Each row of a before or after table is a point. One or more steps were done to the points. Then noise was added and the rows were shuffled. The steps act on columns, c1 being the first. What was done? A step turns or swaps two columns, mirrors them in a line or flattens them onto one, adds a multiple of one to another, or multiplies or shifts one. Angles are multiples of 10 degrees, from the lower column toward the higher: turns from -170 to 170, lines from 10 to 170 but not 90. Use the fewest steps. Two steps may share a column if one is a turn and the other turns, adds or multiplies; they go together, in the order done. Otherwise the lowest column goes first.

Before (8 x 2):
[[ 24  16]
 [-56   2]
 [-43  34]
 [ 59  21]
 [ 71  17]
 [  0 -19]
 [ 65  40]
 [100 -19]]
After (8 x 2):
[[ 43  15]
 [ 20  48]
 [ 13  45]
 [-20  63]
 [ 33  48]
 [-21  39]
 [ 25  68]
 [  2  11]]
Steps: multiply c1 by 0.4; shift c2 by 30

Before (12 x 4):
[[ 28 -79 -24  11]
 [-42 -18  -5 -12]
 [-31 -23   5 -35]
 [ 88  25  -6  -4]
 [-11   0  32 -53]
 [ -1  55   1 -49]
 [-13 -17  78 -37]
 [-12  22 -40 -79]
 [ 35  16  -3  53]
 [-25 -10  26  74]
 [-24 -59 -46  55]
 [ 35  -5  -7 -38]]
After:
[[ 30 -77 -25  19]
 [-22 -75 -45 -29]
 [ -7  68  -1  24]
 [ 32  11  -8  36]
 [-30 -10   4  44]
 [ 85  28 -10  -5]
 [-12  -2  79  43]
 [-42 -10  -8  17]
 [-11  47 -40  64]
 [-11  16  33  51]
 [-26 -36  24 -68]
 [ 35  -4  -4 -56]]
Steps: mirror c2 and c4 in the line at 170 degrees

Before:
[[-42  27 -45 -40  -7  20 -61 -47  57]
 [ 10 -21 -71 -13 -48 -35 -18  10 -28]
 [ 20 -49   3 -35  24 -38 -29  -6 -12]
 [ 39 -74  18  21 -33  63 -57  20  36]
 [ 31  26  45  -2 -55  30 -18 -22  22]
 [ 45  21 -79  -6  12   2  38  28  89]
 [ -9  -7  21   1  -1  68 -13 -79  21]
 [ 24  29  -8  24  61  19 -59 -51  44]
 [ 29  32  21  31 -41 -34 -29 -34  86]
 [-40 -26 -17 -13 -13  42  26  38  27]]
After (10 x 9):
[[ 26 -47   4 -35  26 -82 -32  16 -10]
 [ 40  30  47  -1 -59 -11 -18  -5  24]
 [ 28  30  -8  24  58 -21 -59 -34  47]
 [ 37  34  18  31 -43 -74 -27 -12  87]
 [-11  -5  21   4   2  29 -13 -56  20]
 [ 14 -22 -72 -14 -48 -71 -18  31 -29]
 [ 52 -76  20  19 -35  25 -58  39  31]
 [ 59  25 -76  -1  14 -39  36  50  89]
 [-55  30 -43 -43  -2 -23 -61 -28  56]
 [-51 -26 -18 -13 -15  -2  25  57  30]]
Steps: multiply c1 by 1.3; shift c6 by -40; shift c8 by 20
